Each row is a point. Each copy is the shape, with its points in the same order, turned, moved and blurred by noise. Say if it was mirrored as well.
(in the rows, 128 means zero)

Shape (6 x 2):
[[111 127]
 [161 140]
 [120 103]
 [129 237]
 [104 101]
 [145 122]]
Copy 1 (6 x 2):
[[142 163]
 [147 112]
 [118 158]
 [249 121]
 [119 175]
 [134 132]]
Copy 1 is: only turned
Copy 2 (6 x 2):
[[112 144]
 [152 103]
 [131 161]
 [ 64  41]
 [121 171]
 [143 130]]
Copy 2 is: mirrored
Copy 3 (6 x 2):
[[124 130]
 [162 166]
 [143 111]
 [ 89 235]
 [128 106]
 [153 140]]
Copy 3 is: only turned

Shape (9 x 3):
[[147 159  58]
 [112  91 159]
 [ 88 198 161]
 [135 174 160]
 [ 93 179 173]
 [183 136  48]
 [105 182 109]
 [161  77 118]
 [112 130 156]]
Copy 1 (9 x 3):
[[193  94 146]
 [ 76 114  88]
 [ 80  99 185]
 [ 95 135 165]
 [ 76 105 176]
 [212 116 117]
 [132  89 181]
 [145 132  65]
 [ 84 102 132]]
Copy 1 is: mirrored
Copy 2 (9 x 3):
[[ 92 161  88]
 [176 140 184]
 [ 69 130 199]
 [ 99 103 152]
 [ 92 122 202]
 [132 154  50]
 [ 80 152 147]
 [191 131 112]
 [126 126 180]]
Copy 2 is: mirrored
Copy 3 (9 x 3):
[[ 79 166  89]
 [168 112 157]
 [ 89  42 124]
 [ 88  87 156]
 [104  52 139]
 [ 76 205 111]
 [ 86  95  99]
 [154 177 163]
 [134  97 147]]
Copy 3 is: only turned
Copy 4 (9 x 3):
[[ 81 159 165]
 [148 100  76]
 [170 203  98]
 [177 163 132]
 [184 186  94]
 [ 68 124 184]
 [126 190 124]
 [115  70 125]
 [155 135  91]]
Copy 4 is: mirrored

Shape (9 x 3):
[[149 175 110]
 [144 110 137]
 [122  35 173]
 [159  97 184]
 [ 88 172 108]
 [131 204  97]
 [ 77 185 134]
 [106 104  94]
 [100  86  87]]
Copy 1 (9 x 3):
[[134 100 165]
 [ 85 124 112]
 [ 55 158  41]
 [ 54 109  98]
 [185 103 121]
 [165  87 169]
 [178  72 110]
 [140 164 107]
 [142 179  96]]
Copy 1 is: mirrored
Copy 2 (9 x 3):
[[ 81 145 121]
 [149 143 142]
 [228 121 168]
 [162 145 192]
 [ 92  88 102]
 [ 52 129 107]
 [ 81  69 124]
 [153 120  91]
 [170 117  80]]
Copy 2 is: only turned
Copy 3 (9 x 3):
[[118 166  70]
 [104 146 136]
 [105 127 220]
 [ 77 173 170]
 [176 167  91]
 [142 175  45]
 [184 194  97]
 [151 111 125]
 [153  96 135]]
Copy 3 is: mirrored

Shape (9 x 4):
[[ 46  75 147 177]
 [164 124  77 175]
 [170 179 127 142]
 [ 89 162 153 147]
 [125 130 159 127]
 [144 180 152 111]
 [108  82  67 141]
 [172  91 123 179]
 [ 85  63 190  96]]
Copy 1 (9 x 4):
[[ 98 135 186 208]
 [161 148  63 165]
 [133 104  66 101]
 [110  81 138 137]
 [110 124 132 116]
 [127  92 107  82]
 [184 163 135 182]
 [117 179  77 156]
 [ 93 169 209 114]]
Copy 1 is: only turned
Copy 2 (9 x 4):
[[149 110 118 249]
 [189 133  92 118]
 [114 156 109  88]
 [102 173 122 179]
 [ 97 125 117 152]
 [ 82 158 134 114]
 [205 113 140 162]
 [156  95  70 120]
 [ 78  61 152 203]]
Copy 2 is: mirrored
Copy 3 (9 x 4):
[[ 95 122  28 110]
 [114 106 137 205]
 [102 160 186 159]
 [ 74 153 129 108]
 [118 162 126 112]
 [100 161 181 115]
 [137  68  98 149]
 [147 148 108 199]
 [169 156  75  63]]
Copy 3 is: mirrored
Copy 4 (9 x 4):
[[113 194 207 127]
 [178 141 117 185]
 [153 109  69 136]
 [127 139 132  84]
 [100 134 122 133]
 [120  92  83 105]
 [163 133 184 189]
 [137 175 101 195]
 [ 33 143 179 145]]
Copy 4 is: mirrored
